Every row gives one point. A path goes straight from each point to the next, and from the last back to the first. The post is the endless flat space through its rows: a point in 2 columns, a line in 3, a plane in 4, and so on, so that a path can go around it. How many times does the path go around the post? Going back the other way cancels.

Post (1 x 2)
[0.2 0.1]
Path (17 x 2)
[-2.8 -0.4]
[0.3 7.8]
[4.2 6.3]
[2.7 -2.4]
[-3.7 -4.4]
[-1.2 1.6]
[-1.3 2.5]
[-4.6 -4.8]
[1.2 -6.8]
[3.2 -2.1]
[-1.9 -4.3]
[-2.5 0.8]
[1.4 3.8]
[3.8 2.5]
[2.8 0.6]
[3.4 6.4]
[-2.5 3.0]
Times around: 1

Post (3 x 4)
[3.9 2.8 1.0 0.5]
[4.1 1.1 -1.9 -0.2]
[-9.0 -0.6 3.7 -0.6]
Path (20 x 4)
[-0.4 -3.3 -1.4 -6.1]
[-1.7 5.3 4.6 -2.0]
[-5.4 6.6 0.8 3.7]
[4.3 1.4 -2.2 2.9]
[7.4 -0.2 4.6 2.8]
[-2.3 -4.5 0.3 -2.1]
[-3.5 0.4 4.0 -3.2]
[-9.7 4.0 2.9 -3.0]
[-3.5 4.1 1.4 2.3]
[-1.0 1.5 -2.6 1.8]
[4.8 0.0 -0.9 1.6]
[-2.5 -5.0 3.6 -0.1]
[3.6 -1.2 2.4 -4.3]
[0.9 3.9 -3.0 -3.1]
[-6.6 2.5 0.8 -0.3]
[2.8 4.9 -4.1 0.0]
[-2.1 2.6 1.4 3.7]
[4.1 2.9 5.0 3.6]
[6.9 -2.8 -1.0 -1.4]
[4.2 0.0 1.4 0.3]
Times around: 3

Post (5 x 6)
[1.3 3.6 -1.4 -2.9 4.2 -2.7]
[3.1 2.1 4.0 0.1 0.0 1.4]
[0.4 -8.3 -4.3 3.6 -1.8 4.5]
[-0.9 0.0 4.1 2.7 6.6 0.5]
[-0.8 1.0 -2.7 -2.5 1.1 2.8]
Path (18 x 6)
[-5.8 1.6 -0.9 4.3 5.8 -0.6]
[-0.7 8.5 4.1 -1.8 -5.1 3.4]
[-3.8 -2.6 -3.1 0.0 3.9 -0.8]
[-1.0 -1.8 0.3 -0.9 4.0 1.2]
[0.1 2.8 5.9 -2.0 3.1 7.2]
[2.5 0.6 0.4 2.0 1.4 2.7]
[1.5 8.5 3.6 -2.6 -1.8 4.4]
[-4.2 1.0 -6.3 -2.5 5.1 -1.0]
[-1.8 -0.7 -3.9 0.2 2.6 -3.9]
[0.3 -4.5 3.0 2.4 5.1 -3.6]
[7.6 -6.7 1.8 3.3 2.2 -3.9]
[2.6 0.4 -2.9 0.5 7.3 2.2]
[-1.8 5.4 -5.5 -0.7 4.5 1.9]
[-2.7 3.1 -3.5 -0.5 -1.2 -0.3]
[-3.6 -3.9 5.0 -0.3 2.3 -0.3]
[-2.1 -0.9 4.1 -0.5 5.5 3.2]
[5.8 -3.1 -2.2 1.7 1.2 2.6]
[3.3 -1.5 -5.8 2.8 -1.6 7.3]
Times around: 3

Post (7 x 8)
[5.0 2.2 4.5 0.2 4.4 6.0 -2.5 0.2]
[-2.6 3.6 2.8 -1.5 2.8 0.9 -1.9 1.9]
[-4.4 -2.7 -0.8 2.6 0.1 2.0 -1.3 1.4]
[-2.1 -2.0 0.7 3.4 3.0 6.9 0.6 -1.8]
[5.8 2.3 1.0 -4.8 0.3 -9.9 2.1 -0.7]
[-1.5 -0.1 0.4 -1.0 -5.4 -4.3 1.4 1.4]
[3.0 0.2 -6.3 3.0 -6.1 2.0 -1.3 0.2]
Path (22 x 8)
[5.6 2.4 -1.4 -4.0 0.0 1.1 -1.3 -2.1]
[2.5 -4.0 2.8 2.5 -0.6 8.4 -1.4 -3.1]
[-0.7 -1.6 -0.8 -1.3 3.6 3.3 1.5 0.5]
[-1.8 0.2 -3.6 2.4 1.3 -1.2 6.7 0.3]
[-6.5 4.5 11.3 1.4 0.6 3.9 -5.3 6.9]
[4.5 -3.4 -0.6 0.4 -3.6 -5.0 2.8 -4.8]
[-6.6 3.4 -0.4 -3.2 -3.9 0.8 -2.8 2.9]
[2.2 5.4 3.2 -2.6 -0.2 -0.8 -1.4 -0.8]
[-1.9 10.7 -2.2 3.4 -0.5 3.8 -4.4 1.7]
[0.3 3.9 -0.4 -0.2 -3.5 -1.5 -1.9 1.6]
[-1.8 1.3 5.7 -3.1 -5.3 0.4 -1.9 1.3]
[3.4 -4.1 3.6 -3.4 2.1 2.5 1.6 -0.3]
[1.4 4.4 -2.2 0.9 -0.3 -2.6 2.7 3.2]
[-4.9 5.3 -0.5 4.0 -0.2 2.9 -1.0 2.2]
[-0.8 -5.9 2.6 0.9 7.5 -1.6 1.6 -6.0]
[1.6 2.3 -0.1 -0.2 -2.8 -6.8 -2.3 1.9]
[2.9 3.2 0.1 2.5 -4.7 -1.3 -1.4 0.2]
[0.6 -3.1 0.6 0.6 -1.0 -1.4 -2.1 0.4]
[9.5 3.6 4.5 -10.2 1.7 -7.5 0.7 -1.9]
[8.4 -0.5 -1.9 -0.3 0.5 2.2 -3.5 4.1]
[-0.9 7.5 3.5 0.6 -2.7 2.7 0.6 5.7]
[2.3 -2.4 -6.8 0.3 -4.0 -2.4 1.8 2.9]
Times around: 2

Post (10 x 11)
[3.4 -0.3 1.5 -3.7 1.6 -2.7 2.2 0.0 7.1 8.4 -5.6]
[2.3 0.4 -3.4 -4.0 2.7 0.8 0.7 -1.0 -0.4 0.3 1.6]
[-2.6 -5.0 0.0 -1.4 -1.5 0.2 1.5 -2.6 -4.5 -0.8 0.5]
[2.3 -1.8 -2.2 2.9 2.2 0.1 -6.2 -4.7 -2.2 -3.1 3.0]
[-3.2 -0.5 0.2 -0.5 -0.8 3.2 -0.1 1.8 -7.3 -0.9 0.7]
[4.0 -0.9 -0.7 1.6 1.2 -3.0 -1.9 -4.6 -4.9 0.9 -0.8]
[1.6 5.1 2.7 -2.8 -0.5 -3.2 1.1 -2.5 2.7 2.1 -2.5]
[-1.8 0.3 -4.7 -1.3 -1.2 -0.8 3.0 3.8 4.9 6.3 -4.7]
[1.3 -0.8 -0.3 4.5 1.3 0.2 -1.3 -0.9 -3.1 -4.8 -0.1]
[-1.1 -2.2 0.7 3.0 5.4 -3.9 -0.4 -1.8 1.0 -0.3 1.2]
Path (29 x 11)
[1.8 -0.7 -4.5 -6.8 -2.6 4.1 1.7 -3.9 -0.6 0.6 -4.1]
[5.2 -0.3 4.7 -1.2 6.4 -3.5 2.5 -3.3 -1.5 2.7 -4.0]
[-2.0 0.0 -1.7 -0.3 4.1 -2.9 5.0 1.8 4.7 3.6 -2.9]
[0.1 -0.4 0.1 -2.5 2.9 1.6 5.8 1.4 0.4 -0.2 -0.8]
[3.5 6.6 1.2 -0.8 -4.5 -1.2 6.1 1.1 -1.4 1.2 -1.9]
[-2.6 0.5 4.4 -0.4 -0.2 -6.1 0.9 -1.9 1.2 0.2 4.1]
[6.2 1.4 -1.5 -3.1 -3.5 -2.7 -5.9 -5.4 -4.0 5.5 -1.3]
[-3.9 -5.0 0.1 0.3 0.6 -2.3 0.3 3.5 -7.1 1.5 0.2]
[-0.3 0.5 -0.8 0.6 -7.2 1.1 0.9 -0.4 -10.6 -4.4 -6.6]
[-6.3 -1.8 -1.1 3.9 -3.7 1.3 -1.3 0.7 -4.1 3.9 -5.9]
[1.7 -6.2 -1.2 -6.9 3.9 3.9 -1.4 -3.7 -0.8 3.1 1.4]
[3.6 -7.2 -7.8 4.3 4.1 -5.4 -2.7 -8.4 -5.9 -5.4 2.2]
[-4.4 -8.3 -7.6 -2.9 -1.8 1.0 -1.0 3.0 -2.5 2.0 0.4]
[5.5 -3.2 -8.6 -1.1 0.1 -4.1 1.1 -1.4 -2.8 -1.3 -0.3]
[-3.3 -0.2 -4.4 -0.1 3.4 -1.4 1.5 1.9 2.4 -1.4 -0.2]
[1.7 -3.1 -2.3 0.2 7.8 0.5 -4.7 -6.2 -4.2 -6.1 3.4]
[4.2 -6.1 -3.0 -5.9 3.6 -2.7 -1.8 -4.6 3.5 1.1 0.5]
[3.3 -5.6 -0.9 1.9 6.8 -6.1 -2.0 -2.7 0.3 4.1 0.8]
[-4.1 0.9 -3.6 -1.1 2.1 1.4 2.2 3.4 3.0 -0.6 4.5]
[3.8 -3.0 1.5 1.0 9.8 -1.5 -1.6 -3.5 5.4 5.8 1.7]
[-7.0 0.5 -2.6 4.1 -3.5 -2.3 2.0 0.0 -4.4 0.2 -4.7]
[-0.8 -2.7 -3.3 2.1 -2.0 3.4 -5.0 -2.0 -4.2 5.8 -3.9]
[3.1 6.2 -0.6 4.9 3.9 0.8 -1.1 -0.9 -1.4 -4.1 2.7]
[3.5 -2.4 -1.4 -1.8 -0.2 4.0 0.2 -0.7 -0.1 -4.0 2.3]
[1.5 -2.0 -4.6 8.5 5.1 -11.2 -0.2 -0.6 1.7 5.0 -3.9]
[0.2 0.2 -1.6 0.1 0.1 -2.5 -3.7 1.0 -5.6 0.6 -1.4]
[1.3 -0.8 -6.5 -1.7 0.8 -2.0 5.9 7.1 0.9 3.2 0.6]
[1.8 -0.6 -4.2 2.5 3.4 -2.9 -1.7 -1.9 0.8 2.0 1.9]
[0.1 0.8 4.9 -2.5 -5.8 -6.2 2.0 -9.8 -4.3 3.3 -3.6]
Times around: 0
